Each row of a before or after table is a point. One or more steps were done to the points. Then noise was added and the rows were shuffled. The steps act on columns, c1 being the first. Name the steps. A step turns or swaps two columns, mirrors them in a line or flattens them onto one, adds a multiple of one to another, or multiplies or shifts one. Angles are multiples of 10 degrees, from the lower column toward the higher: turns from -170 to 170, lines from 10 to 170 but not 90. Use the fewest steps. Two steps may share a column if one is a turn and the other turns, adds or multiplies; they go together, in the order done. Otherwise the lowest column goes first.

Before (10 x 2):
[[-0.9 -5.2]
 [-0.6 -1.5]
 [ 1.3  2.1]
 [-0.2  5.3]
 [-2.7 -3.7]
 [ 2.0 -4.4]
 [ 1.0  5.2]
 [ 2.6  4.9]
 [ 0.0 -3.3]
 [ 0.2 -5.0]]
After, 10 rows:
[[-1.9 -5.0]
 [ 2.6  3.9]
 [-0.5  3.7]
 [-0.3 -5.2]
 [ 1.4 -5.2]
 [-2.8  4.0]
 [-0.1  5.2]
 [ 0.1  1.4]
 [-1.0  4.8]
 [-0.9 -2.4]]
Steps: turn c1 and c2 by -170 degrees

Before, 12 rows:
[[ 1.0  0.8 -0.7 -2.1 -7.0 -2.8 -5.2 -1.3]
 [-1.0 -0.2 -6.4  1.9 -5.2  3.9 -3.3  5.3]
 [-3.2  1.2 -1.0  0.0 -1.8 -3.2 -5.3  0.8]
 [ 0.5  0.2 -0.3 -3.1  2.0  3.0 -1.6  2.0]
 [ 4.8  2.1  1.9 -3.0 -3.8  1.9  1.9 -4.3]
 [ 7.6  0.3  2.3 -2.3  2.1 -0.2 -1.9  1.8]
 [ 1.4 -5.0 -3.7 -2.1  1.2  2.1  0.3 -1.1]
 [-0.9 -1.5 -2.9  0.9  3.3  3.7 -3.8 -3.5]
 [ 1.4 -3.0  2.7 -3.5 -0.4  1.2 -0.6  0.2]
 [-2.3 -3.2  1.6  1.8  0.3 -6.8 -1.7  0.1]
 [-3.8 -5.4  3.6 -1.1 -3.0  3.0 -2.3 -1.9]
 [ 0.7 -2.2 -4.0  7.5  2.8 -7.8 -4.0 -2.6]]
After:
[[ 4.0 -3.1  2.7 -1.4 -0.1  1.7  0.4 -0.1]
 [ 5.0  1.9  1.6  1.3 -8.2  1.7 -4.0  3.6]
 [ 2.3  0.7 -0.8  0.1 -8.6 -3.0  4.1  3.6]
 [ 2.3  0.1 -0.1 -1.5  3.6  3.1  2.4 -1.1]
 [ 2.4 -4.9 -3.9  0.4  0.3  2.3 -1.1  0.7]
 [-1.8 -0.4 -6.7  2.7  0.1  3.8  5.2 -2.9]
 [-5.4 -2.5 -3.8  6.5  0.3 -8.2  1.6  3.8]
 [-1.2 -5.2  3.8 -4.8 -4.8  3.2  1.1  3.0]
 [-1.0 -1.9 -2.3  1.0 -0.6  4.0  1.7  5.2]
 [ 6.2  0.8  2.3  3.9  3.7 -0.3  3.0 -0.8]
 [-3.2 -3.2  1.5 -1.1  0.6 -6.1  1.5  0.7]
 [-2.3  0.6 -1.1 -2.1 -1.5 -3.0  5.4  2.1]]
Steps: turn c1 and c4 by 50 degrees; add -0.3 times c3 to c4; add 1 times c8 to c5; turn c7 and c8 by -150 degrees
